Every row gives one point. Each copy is the shape, with its points in the same order, turned, moved and blurred by noise. Some copies are also mirrored. Which?

Shape (7 x 3):
[[ 41 -36  -7]
 [-26  62  -4]
 [ 58 -38  32]
 [-17  28 -16]
 [-12   2 -24]
 [ 47 -95  16]
 [-40  21  14]]
Copy 1, 7 rows:
[[ 56 -29  -5]
 [-33  47  -5]
 [ 58 -39 -43]
 [-11  25  10]
 [  4   2  23]
 [ 77 -88  -4]
 [-39   2   3]]
Copy 1 is: mirrored
Copy 2, 7 rows:
[[-44  -8 -12]
 [ 71  12 -25]
 [-63  33  15]
 [ 39 -12 -16]
 [ 19 -25 -16]
 [-90 -14  37]
 [ 47  -1  20]]
Copy 2 is: mirrored
Copy 3, 7 rows:
[[-33  -6  -8]
 [ 60  34  43]
 [-66  28   1]
 [ 31   9  21]
 [ 24  -3  -2]
 [-69  -1 -60]
 [ 56  50   4]]
Copy 3 is: only turned

Shape, 10 rows:
[[  1  45  -7  12 -21 -34]
 [ -7  21 -20  -1  25  48]
 [ 48  11  42  45 -69  65]
 [-15 -21  29  15   2  28]
 [ 45 -26 -44  62  19  14]
 [ 49 -19 -19  -2 -49 -31]
 [ 11 -26  60 -30  34 -27]
 [  8 -11  21  13   5  24]
 [ 37 -18 -10  75 -58  18]
 [ 36  62   2  -6  33  18]]
Copy 1 (10 x 6):
[[-13 -15  11 -48 -30  15]
 [-55  13 -26  11   7  16]
 [ 19   5 -56 -40  69 -56]
 [ -1  -5  -1  34  12 -23]
 [  0  61 -51   5 -38 -38]
 [ 68   6 -35 -22 -26  20]
 [ 10 -79  -4  62 -28  -5]
 [ -6 -23 -14  17   3 -21]
 [ 47  40 -28 -32  13 -48]
 [-66 -28 -58 -27 -25   3]]
Copy 1 is: only turned
Copy 2:
[[-45  11  -1   3 -10  25]
 [ 49  18   9   4  16  17]
 [  5  91  86   5 -54  -1]
 [ 34   6  27 -20 -41  -8]
 [ 29   9  15  85 -31 -21]
 [-54  -4  56  34 -11 -31]
 [  0  -6 -12 -51 -23 -68]
 [ 24  15  23  -8 -29 -19]
 [ -8  34  67  57 -71   6]
 [  6  56 -20   3  32  -4]]
Copy 2 is: mirrored
Copy 3:
[[ 29 -35 -21  -8   8  42]
 [ 63  23 -22   2 -15 -30]
 [ 50 -11  95 -49  17 -18]
 [  6   9  10 -23 -29 -32]
 [ 11  35  -7   0  74 -34]
 [ -7 -14  34  40  33  29]
 [-33  49   3  -5 -54  29]
 [ 14  20  13 -18 -12 -19]
 [  7 -25  49 -26  65 -30]
 [ 74  40 -16 -17  -2  30]]
Copy 3 is: only turned
Copy 4 (10 x 6):
[[  0   9  62  37  12  34]
 [-57   6   4 -12  23 -21]
 [ 10 -93  -4  28  68  -8]
 [  9 -15 -21 -21  13   0]
 [-32  12 -54  51  31  27]
 [ 18 -22   4  79 -18   3]
 [ 71  46  -1  -7   4 -35]
 [  8 -10  -5   3  26 -13]
 [ -6 -63 -35  56  33  49]
 [-31  31  40  28  53 -37]]
Copy 4 is: mirrored

Shape:
[[ -3  -3  -7 -46 -24 -33 -16  13  44]
 [ -7  -9   3 -19  23 -17 -48  17  13]
 [ -5 -14 -19 -13 -20 -45 -20  33   0]
 [ 40  47  41  43  30  10  27  -3  -2]
 [ 11  23 -41 -51 -14 -28 -10  28  18]
 [ 43   4 -21  45   8 -18   0 -48 -32]
 [ 78 -45 -32   5  32 -34  34 -20 -63]
 [-23 -14 -43 -34 -15  24 -18  32  25]
 [ 18  46   7 -48 -27  18 -70  13  25]
 [-27  -1   8 -46 -51   0 -23   4  13]
 [ 59  45  27  64   1   7  -3   9 -61]
 [ 63  -6  29  41 -28  21 -21  16  14]
 [ 47  46  63  12  32  14  16  -2 -50]]
Copy 1 (13 x 9):
[[ 53 -23  -3 -15  12 -21  22  14 -24]
 [ 34 -10  -7  -1  26  -6 -39  24 -12]
 [ 10 -27   5 -22  -6 -15   1  35 -10]
 [-28  40 -64   1  26   4  -2 -48  40]
 [ 28 -48  -7  18  -5 -43  23  14  -6]
 [-10  13  -5   1 -15  33  -3  -1  77]
 [-12  -3  -8 -15 -88  -6 -36 -14  79]
 [ 23 -70   8  14   6  12  -5  -4 -46]
 [ 58 -39 -64  37  42  -3   6  31 -13]
 [ 41 -20 -20   9   0  26  30  22 -51]
 [-59  17 -83   6   6  23 -13   1  70]
 [  6 -22 -76 -40  24  35  -9 -14  39]
 [-28  51 -92  27  -3  -3 -19 -22  30]]
Copy 1 is: mirrored
Copy 2, 13 rows:
[[  3  61  12  -7 -46  20  23 -12  21]
 [-11  47  34 -18   7  -5  14  15  22]
 [-42  53  12  20 -23   2  18   2   2]
 [ 39 -46 -24  18  20 -21  24  35 -12]
 [-20  33  32  18 -61  27  21  17  19]
 [-18 -28   6  -4 -23 -61   2  19 -51]
 [-21  21   1   7 -37 -45 -30  81 -89]
 [-31  30  37 -36 -19  60  15   0   7]
 [-13   8   9 -40 -40  10  54  19  75]
 [-28  36 -13 -28 -33  26   2 -19  41]
 [-28 -58 -37  19  19 -44  34  59 -20]
 [ -9  -2 -43 -31   4 -12  70  23 -27]
 [ 24 -38 -41  13  22 -31  -3  75  12]]
Copy 2 is: mirrored
Copy 3:
[[  8 -21 -50 -15 -28  16  22 -24 -16]
 [  5 -38  -4   9  16  -2  32 -15 -33]
 [-11  -8 -29   9 -11  42  28 -17 -38]
 [-52  32  21 -31  36 -40 -15 -76 -37]
 [ 21   1 -26   8 -46  23  26 -46 -38]
 [-27   8  58  -5  26  36 -35 -56 -13]
 [-32  32  41  48  42  67   8 -95  25]
 [-10 -20  -8  20 -55  -9  36   0 -10]
 [ 23 -41 -35  22 -25 -39 -29 -28 -53]
 [ 13  -5 -50   2 -28  -4  -5  16  -9]
 [-63  42  36  23  47  -8 -51 -61 -67]
 [-86 -23  -8   9  10 -14 -39 -50 -23]
 [-25  54   9  15  63 -50 -25 -74 -32]]
Copy 3 is: mirrored
Copy 4 (13 x 9):
[[-21  15 -35 -28  -5 -32  25 -38  24]
 [-40   3 -11  17 -25 -28  16 -29 -14]
 [-25  28 -47  18   9 -10  29 -34  10]
 [ 41 -56 -15  29  24 -25 -35  12 -34]
 [-46  19 -37  -6  34 -46  22 -14  26]
 [ -3 -63 -28  45  23  38  17  21   4]
 [ 20 -41  17  82  53  17  61   8  34]
 [-52  51  -5 -25  12  -7  12  -1  -2]
 [-47   3 -44 -26 -32 -68  19  32  -9]
 [-20  39 -38 -26 -36 -16   4   1  30]
 [ 35 -42 -51  74  23  -6  -9  54 -43]
 [ 37 -17 -32   4  -3  -3  41  25 -59]
 [ 46 -43  -8  66  -3 -49 -31  40 -12]]
Copy 4 is: mirrored
